Rows are points. The window is the flat piece filled in between its corners: a triangle in 3 columns, a solid with four corners in 4, and so on. A path goes straight from each point to the next, and from the last back to the first. After which points does the path pass through the window?

Window, 3 rows:
[[ -5  -9  35]
 [ 13  -5  11]
 [-25 -14 -56]]
Path:
(1): [-13  20  14]
(2): [-13   4 -19]
(3): [ -6 -40 -29]
(4): [ 11 -31  47]
(5): [14 34 21]
(6): [ 3 27 35]
(7): [  8 -18  37]
(8): [ 35 -40   9]
(9): [-10  26  62]
(10): [-27  24 -23]
(11): [ -4 -50 -17]
(12): [ 22 -43  40]
(13): [-18   6  24]
(14): [ 7 11 34]
(15): [  0 -26  30]
(16): [  5 -38  44]
Through the window after points: 2, 10, 12, 16

Window:
[[  3 -15  13  10  -5 -43]
 [-42 -15 -14  13 -11 -12]
 [ -5  -2  -4  40 -23  12]
 [ 35  24 -44  -7 -10  14]
 [ 26 106 -24  -9  -8  61]
 [-13 -13   2  25  49   7]]
Path:
(1): [-10  29 -39  25  26 -15]
(2): [  4 -31  22  -6   5  12]
(3): [ 22  -3 -20 -12  -8  46]
(4): [-43  39  19  62   2 -39]
(5): [-33   6 -25  44  -3 -41]
(6): [  7 -10  11  10 -10  -9]
(7): [-25  -6   5  -6  -5  22]
(8): [-16  27  -6  59   8 -23]
Through the window after points: 5

Window (9 x 9):
[[-14 -39   4 -27  16  -6  41  24 -15]
 [ -2  29 -17   3  34 -50  30 -29  23]
 [ 58 -14  -4 -33  19  22 -39  -8 -36]
 [-44 -36  14   6  25 -28  -2  11 -13]
 [-15   6  -6  23  82  -7   6  25  16]
 [ 69 -63 -32 -12 -26  51 -53 -20   8]
 [ 17   3   7  49 -23  -8  -2  13  20]
 [-30  42 -39  14  16  -2   4  -5 -27]
 [-12 -16  41 -12  15  28  16 -18   1]]
Path:
(1): [ -1  10  20 -27 -18  23  -2  28  26]
(2): [ -7 -35  12  25  85   1  17 -44 -33]
(3): [-11  -4 -15  23  51 -20  27 -33 -16]
(4): [ -6  21  -1  -5  39 -15 -10  44  40]
(5): [-32  -7   9 -29 -10 -43  -3  51   4]
(6): [  9 -45  -7   8  59  31  50 -23 -21]
(7): [ 18 -30   2  27  76 -15  21 -11  -9]
(8): [-33  38  -9  13   8   8 -20  48  36]
(9): [  1 -26  14 -19  19  -2 -12   7  14]
(10): [ 21 -41  -2  28   7  18  27 -22 -19]
(11): [ 16 -44  -6   2   7  10  12 -10 -30]
(12): [ -5 -22  13 -14   5  26 -55  32  20]
(13): [-49   1 -26 -24   3 -14 -31  25  19]
(14): [  4   9  -6  38  15   2  35 -12 -19]
(15): [ 66 -49  -5  -5  19  26  -8 -17 -49]
(16): [ 33  -6  -8 -28  11  15 -37  -3 -10]
Through the window after points: 1, 3, 5, 7, 15

Window:
[[ 20 -47  23  48  45 -58  -5  16 -27 -35 -13 -28]
 [ -3  28 -12 -23  24 -23 -47 -24 -58  24   6 -12]
 [ 40 -13 -25  29  15 -16  22 -28  38  -9 -32 -15]
 [ 14 -40  19 -30 -21  33  33  -5 -35   5 -29  -3]
 [-37  16  50 -20  32  13 -38  -2  25  27  51  28]
 [-29 -11  25  11 -20  27  68  13 -23  14 -25  22]
 [ 37  10 -45  14  -7  13  -6  -1 -20   1  31  22]
 [-35  25 -35  -9  19  35   2  21  16  21   4 -10]
 [ 38  26  19   4 -19  -1 -20  45 -20  -4   0   8]
 [ 17   2   1  72  38  12 -33 -17 -64 -32 -25 -14]
 [  0  -3  49   8  49 -33  14  36 -19 -62  -1  12]
 [ -2  26 -36  -5 -21 -28 -37 -12 -44 -35  28 -27]]
Path:
(1): [-12  -5  19   5   0 -18 -23  10 -13  -7  -7   3]
(2): [-20 -18  -7   9  14 -45 -62 -16 -49  -8 -25   6]
(3): [ 33  25  25   5  27  50  51  17   4   5  36 -20]
(4): [ 17  23  61 -29   6  17   2  22 -24   4  32 -40]
(5): [ -5   1 -10   8   4   3 -12   2  -7   3   4  25]
(6): [-35 -35  19 -24  -3 -16 -15 -41   6  12 -57  42]
(7): [ 20   8   4  35   2  23  57  31 -23  -6  14 -20]
(8): [ 15  13   9 -23  19  18  26  -3 -12  24  26   0]
(9): [-44 -18 -16  49 -27 -16 -63   3 -30 -25 -40  -3]
(10): [  1 -15  -9  22  -2  -5 -27  -8 -28 -10 -28  -2]
(11): [ 18  70  -3  24  52  -5  -8  -3 -64 -45  71 -33]
(12): [ 20  12   3   5  41  21  27  -9 -21   3  15 -18]
Through the window after points: 2, 4, 6, 10

Window:
[[  5  23 -25  36  42  44 -27 -17 -13  56   7 -33 -47 -21]
 [-51  35  38 -12  20 -17   8   0   7  15  13 -55 -13 -13]
 [-27 -11   2 -20  20 -30  -2  10 -44   0   9 -28 -26 -55]
 [-42  -4 -10  -1  -8  29 -38  26  19  38   6 -26 -18 -30]
 [ 55   5 -19  75  23  47   2  25  35  13  26  44  74  65]
 [  7 -24   1  18  21 -10 -34  18  -2  63   4 -37 -42  12]
 [ 13  19   3 -65   2  -3  11  15  24  -5 -14   2  14  16]
 [ 33 -22  51  -2  27   4 -20 -10  31 -15 -25  71  32  19]
 [ 18  -1  52  -9  -7  10  44  22   1  -3 -13  77   6  25]
 [-13 -26  27 -33 -11   8  18 -23   1 -38  -5  42  13  52]
 [ 15 -17 -31  22  23  33  21 -13  53  72  20  29  62  29]
 [ 18  -1  53 -36 -48  -9  12 -22  -2 -13  -1   4  17  -6]
 [-23  24 -39  45  17  -5 -49   0 -20  77 -25 -17 -11  -4]
 [-17  38  -6  -3 -11 -38  11  -8  48  -6  39 -11 -34 -13]]
Path:
(1): [ 10  22 -45  36  -4  19  57   6  24 -32   2 -50 -11  -3]
(2): [ 37   4  34  -4  13 -19  16   4  34 -32 -67  21  39  -3]
(3): [  3 -20  27  -1  20  18 -29  -7  14  19  18  48   5  18]
(4): [-10  36  -9 -36  15  36 -12  26 -21  35  47  30  16  42]
(5): [  8 -21  19  33   9 -15  -4  -1  24  23 -18 -23 -20  -9]
(6): [ 52  31 -30  45  69  -7  31  -5   8  -7 -46 -38 -34 -37]
(7): [-22 -16  15 -15 -16   9 -27  -3  15  33  29  16  17  26]
(8): [ 17  18  14  10   3  18 -12  -4  -2  27  30  31   1  14]
(9): [ -9  -6  14  -7   8  -4  23   3  22   1 -29  -1 -11  -6]
(10): [ 13 -33  14  -2 -12  -6  33  -3  29   8 -30  -1   8   0]
(11): [-18  24  18  -4  16  16 -13  -4  -5  -6  31  18  16  38]
(12): [-20  28  12 -13   5  10 -39  -7 -31  44  29  13   2  25]
(13): [  4 -15  12   1   6 -21  17  11  17 -27 -20 -16 -25 -39]
(14): [ -9 -32 -23  17  18   8  27 -27  35  13 -37 -40  -5 -24]
(15): [ -5  22   5   2   7   5 -25   6   1  30  30  16  11  25]
(16): [  3 -26  61 -25  16 -10 -59  -3   8  91  16  66  28  29]
Through the window after points: 2, 4, 8, 10, 16
